Rows are points. To make a cloud, some directions were put in groups of two or more. Within a group, all points are equally far from the middle, so they leave a hole (a ring in 2 directions, a hollow ball in 3). The other directions are filled evenly. Then the cloud was stretched, turned, moved and blurred a little. Count the holes, and give their numbers of directions, smallest first.

Cloud:
[[-23  -1  81]
 [-73  43 -34]
 [-11  42  40]
 [-18  84  34]
 [ 18  26 -12]
 [-51   3  -4]
 [-10  33  -4]
 [-42  -6 -24]
 [-18  54  18]
 [-28 -39   0]
 [ 10  19 -26]
 [ 32 -11  -8]
 [-16  30  39]
 [  7   9 -35]
 [-29   7  50]
 [ -8  -6 -19]
 [-34  33   3]
 [-23  15 -24]
 [ 25  -8  13]
 [-13  19  13]
 [ -3 -15  43]]
Holes: 0

Cloud, 50 rows:
[[ 17 -13 -63  -7   1 -26]
 [ 19 -17   2 -16  51  47]
 [  6 -62  39 -11  -2 -26]
 [ 37 -42 -56   0  18 -12]
 [ 15  28  -6  25  48  33]
 [-10 -45  -7  -4  29 -36]
 [-53 -46  -6  26 -27  -8]
 [ 48 -45  12 -19 -26  -3]
 [ -3 -64 -41   7   2  47]
 [ 17  24   1  19 -40   9]
 [ 29 -51 -46 -24  -4 -21]
 [ -8  18 -44  20 -40 -22]
 [ 60 -20 -42 -10  24  12]
 [-22 -45 -53  17  35  -5]
 [ -1 -43 -69 -40 -17   2]
 [  0 -80  -5  15 -38  14]
 [ 52 -56  26  34  14  -2]
 [  6   4  19 -20  28  44]
 [ 43  25   4  15  16 -13]
 [ 24 -43  16  49  -4  43]
 [ 10 -12  -7 -45 -35   6]
 [-27 -35 -17 -52   6 -28]
 [  9 -13 -40  44 -27 -31]
 [ 14  42  -4 -14  19  27]
 [ 43 -40 -36 -39  17  32]
 [ 21  -1  44   6  45   8]
 [ -5  10 -53   1 -28 -31]
 [  4 -43  38  26  26  33]
 [ 60 -40 -14  52  10  18]
 [ 12 -27  44  38  25  28]
 [-16 -42  24  26 -45   9]
 [ -3  -1 -10  47  44  -8]
 [ 32 -49 -51  -4   7 -20]
 [ -3 -27  14 -29  48 -17]
 [-33  17 -69 -10  24  18]
 [ 33   6 -30  29  51  36]
 [ 39  12   7  23  47  -1]
 [ 43   8  20 -29  23  17]
 [ 43 -37 -19 -15 -36 -10]
 [ 47  -5 -53  37  -4   2]
 [ 31  11 -28  39  -1 -24]
 [-11   9 -33  70   8  23]
 [-23 -51  11   8  -1  40]
 [  0  46 -45  -1 -10  15]
 [ 21  10 -11 -27  52  35]
 [-15   5 -25   8  61  14]
 [  5  13 -31  62  -2 -18]
 [-43 -12 -14  58   2   6]
 [ -7  29   7  30 -32 -18]
 [-42  -2  -6  44 -38  -9]]
Holes: 1 (6)

Cloud, 72 rows:
[[ 57  11  -9  50 -12 -10  15  14]
 [  6 103  33  -4 -20 -14 -37 -20]
 [ -3 -28  43 -11  18  25  30  40]
 [ 14  27 -18  34  19  26  30  39]
 [  5 -38 -19  16   1   5   3 -12]
 [-12   9 -28 -17 -36 -19  24  15]
 [-25   6  16  40 -22   1  42  20]
 [ 47  12 -32  12   9   0   4  43]
 [ 71  12  -1  16   3 -11 -21 -41]
 [-78  49   5  -6 -22  18  26  -9]
 [ 33  32  48  26   9   9 -48  13]
 [ 16  50  60   9  10  15 -12 -44]
 [-27  19  18  25  27 -53 -35  -3]
 [ 19  62 -16  43 -13   4  25   0]
 [  8  74  14 -15 -29  43 -21  23]
 [-34  76 -16  -3  17   1  -1 -14]
 [  1  35 -26   3  38 -17 -34 -30]
 [ 46  33  31   3 -35  27 -38   7]
 [  0 -22  24  -9 -33   0 -54  18]
 [ 17  34  28   2 -31   8 -23  53]
 [ 35   1  24   3  13  -7 -42  57]
 [  1  63   5   3  26 -59  33  38]
 [  6  16  -2  -9  57 -57 -16 -22]
 [ 24  49   8   9 -31 -15  16  54]
 [ 21 -24 -13 -20 -23 -39 -16 -17]
 [ 45  30  -7  -4  44 -39 -48 -11]
 [  9  22   6 -52 -26   7  21   1]
 [ 35  68  35  -2  10 -18 -53  -3]
 [ 44  16  18  32 -19 -32 -51 -24]
 [  5  42  20   9  71  13 -28 -21]
 [  9   6  45 -15  30 -19 -53 -15]
 [-23  14 -41   8  20  -3  -5 -30]
 [ 11  56  21 -25 -36  23  45 -40]
 [-16  35  34  11   6 -54   0  45]
 [-64  12  18 -15  -8 -28   0  -7]
 [ 18  42  11 -26 -32  53 -31  15]
 [ 14   1  61  -6  22 -20 -35  42]
 [ -4  45  -7  17  28 -37 -41 -31]
 [  2 -27  13  57   9 -17 -22  -4]
 [-38  16 -31  10   0  -6  21  34]
 [-14  12  65  10  33 -42 -25  -5]
 [  4  29  57   3   4  40  19  44]
 [  4  58  -3 -27 -11  22  22 -57]
 [-13  61   6  40 -10 -39  -8  20]
 [-11  24 -23  14  65 -17 -37  26]
 [ -1  68  30  33 -47 -18   7 -60]
 [-25  16  24  17  27 -16  65 -14]
 [ 14  15 -29 -45 -28 -27  13 -35]
 [-20  61  -6  12   0  -6  52 -10]
 [ -7  34  47 -45 -14  -8  12  17]
 [ 13 -13  10   6 -39  15 -70  -3]
 [  5  11  31  37 -14  -8  15  58]
 [ -3  40 -11  -8  41 -64 -13  -7]
 [ 57  18  26 -35   9  13   9   1]
 [  7 -17  11  60  34  -5 -41   0]
 [  9  44  31  59  28  19  -1  -7]
 [ 64  12   8 -34 -17  -3 -32  -4]
 [ -2 -13  -8 -31  37 -19 -14  41]
 [ 61  44   4  12 -22   0 -50  10]
 [  4  53  11  51 -25 -39  19   7]
 [ 30   2 -11  27   5   0 -63   6]
 [ -3  48   7  32  -1 -20 -38 -55]
 [ 25  13  53  17  -4 -20 -26 -45]
 [ 13  58  29 -13  42   1  22 -45]
 [-29  55  19 -21  18  58 -17 -38]
 [ -4  48 -34  38   4  11   2  17]
 [-46  53  54   6  53  21  15 -12]
 [-23  16  69 -27 -34  16 -16 -15]
 [  8  42 -18  10  -1  54 -46  10]
 [-20  60  27  35 -58 -25  16 -25]
 [ 42  49 -21  -6 -14 -62 -27  39]
 [ 39  22  49 -14   3  36  -8   7]]
Holes: 1 (6)

Cloud:
[[ -7   1  33  21 -28 -19 -36   4 -48]
 [-31 -16  31  61   4   9  28 -15   9]
 [ -4 -34  -3   8  16  33  60   6 -48]
 [ -9  -7  17  38  -3  16  -1  58 -53]
 [-16  -6  13  54   2  23   4 -16  34]
 [ -2  21  33  63 -37  69 -20  22 -38]
 [  5   6   7 -34 -50   6  12  -1 -14]
 [-13   3  -4  -5 -20   2  -9 -23  20]
 [ 21 -47  -7  -5 -13 -25 -19 -12  -4]
 [-52 -33   4  25 -47  10 -33  36  57]
 [-65   6 -19  56 -57  21   5   8  14]
 [-58  -3  28 -12 -10  30 -34  18  43]
 [ 34  16 -35 -25  -4  65   2  -2  -7]
 [ 34 -14 -44   7 -11   5  33   2 -46]
 [-42  19  -6 -11  -5   8 -37 -30 -41]
 [ 47  47 -11 -14 -13 -46  12   5  -5]
 [-19  14  72  23  31 -70 -24  14  29]
 [ 16  18  25 -11 -26  39  -6 -21   6]
 [-40  14 -25   5 -56   7  18  17  -9]
 [-63 -36 -15  41 -35   3  14  16  15]
 [ -8 -14  42   4  13  51 -11   1  -6]
 [ 19 -27 -16   3 -19 -72  -7   9  18]
 [-32 -17  13  -2   1 -33  -4  41 -33]
 [  3  14 -78 -16   2  61  -8  48  -3]
 [-82  -6  -7  70 -22  77  52  -1 -10]
 [ 23  -3 -32  -6 -24  -4  39 -26  36]
 [-13  -1  22  21  -3  -5 -14  -9  -9]
 [-24  -2  28  43  -3 -49 -37 -46  41]
 [-24 -21 -30  -3   0  27 -75  22 -12]
 [  0  -7  20 -41 -25 -18 -14 -23 -33]
 [  3  15  28 -15  18 -44  41  11  -6]
 [  9   0  31 -10  39 -31 -37 -18  13]
 [ 21  25 -25 -21   2 -53  -6  -8 -19]
 [-36  32  16  52   0   9  15   1   2]
 [ -5 -11  22  -6 -12  22 -44  38  18]
 [ 21 -12  22 -31  16  31  -2  26 -63]
 [-11   4 -57  25 -44  10 -15  17 -32]
 [  4 -18  38  56 -54  47  14  24 -16]
 [ -6 -41 -24  16  17  -8 -18  15 -13]
 [-27 -50  42  21 -20   2  -4  45  -7]
 [  1  28  18 -14 -30   7 -38  14  -4]
 [  6   2 -56  23 -30  -9 -11  22 -38]
 [ 42  10 -31  29   1  -9  -9  -7 -19]
 [-28 -18  -7  24 -54 -58  33 -33  33]
 [ 22  42 -17  28   1   1 -27 -19  23]
 [ 12 -38 -20 -45  29 -74 -14 -26  14]
 [-11 -10 -40  31   4 -21  12  20 -70]
 [-17 -19 -51  -2  19 -20 -51  24   7]
 [-49 -41   5  41 -15   3  37  -7 -44]
 [ 19 -28  32 -18  -3 -19  15 -13   1]
 [-14 -17   6  49 -40   8  24 -12 -28]
 [-49  10  57  22 -38   8 -36 -15  11]
 [-22  -2  -4  21  12  21  51  33  11]
 [  1 -25  53   8 -19  12 -48 -26  26]
 [ -4 -16 -59  24 -11  23  -6  -9 -48]
 [  4 -26  70  15 -19 -30 -62 -43  55]
 [ -2  34  61  -8 -29  -6 -25 -24  21]
 [-49 -23  26  17 -20  23  49  38 -38]
 [-40  20 -34  30 -32  33   0  28 -22]
 [ 17   5  -5   2  -4  22  38 -21 -53]
 [-18  -2  79   6 -12  18  38 -25 -16]
 [-14 -19  -2  15  23 -41  -5 -14  12]
 [-11   2 -45  37  22 -21 -17 -26   9]
 [-51 -26  29  19 -59   9 -22   0   1]
 [-38 -36  10   0  34 -30  -3  22 -33]
 [-42   6  38  18  -4 -30  27   4 -30]
 [ -2   2  25  43  -9  49 -24 -43 -59]
 [-41 -20 -48 -22 -11 -44  13  -6  37]
 [-66 -14 -42  49  13  36  22  27  -4]
 [ 51 -41 -18 -13 -24  18   0  42 -25]
 [-15 -10 121  28  25  17 -14 -17   0]
 [ 32   8 -56 -16   1  43  35  21 -25]
 [ -4   1 -30  22 -11  16   3  64 -16]
 [  6  -8 -12  24  14  41 -23 -34 -86]
 [ 26 -37  27  -4  19 -45 -42  -7  -5]
 [ 24 -49   0  18  19 -51  -4  25 -30]
 [ -4 -25  -4 -14 -22  45 -12  32  -7]
 [-27 -24 -27  62 -13  14  11 -34 -10]
 [-16  31  62  45 -41  14 -10  17 -15]
 [-10 -44  -5  -7 -22  -5 -62  29  -7]
 [-58   5   4  27 -32  45  35  25   8]
 [  2  42 -52  17 -19 -15  66  21 -21]
 [  3  13  11   9  -5 -18 -37 -46  27]
 [-29 -64  47  24  13 -26   1 -29  24]
 [-33 -36  81   3 -25  -2 -10  40 -12]
 [-26  19 -19 -11  -2  17 -21  -9 -26]
 [  1  27 -31  28 -33 -34 -18 -15  53]
 [ 16 -15   2 -25  -7  38  34   9   0]
 [ 18  23 -27  -2 -18  55 -37  63  -9]
 [ 14 -14  19 -31  -7  26 -32  26 -19]
 [ 19 -17  12 -25 -12   4  42  10 -53]
 [ 32  28  17   6  51 -44 -47   5 -33]
 [ -7 -53 -13  30   3 -27 -34  -2  60]]
Holes: 0
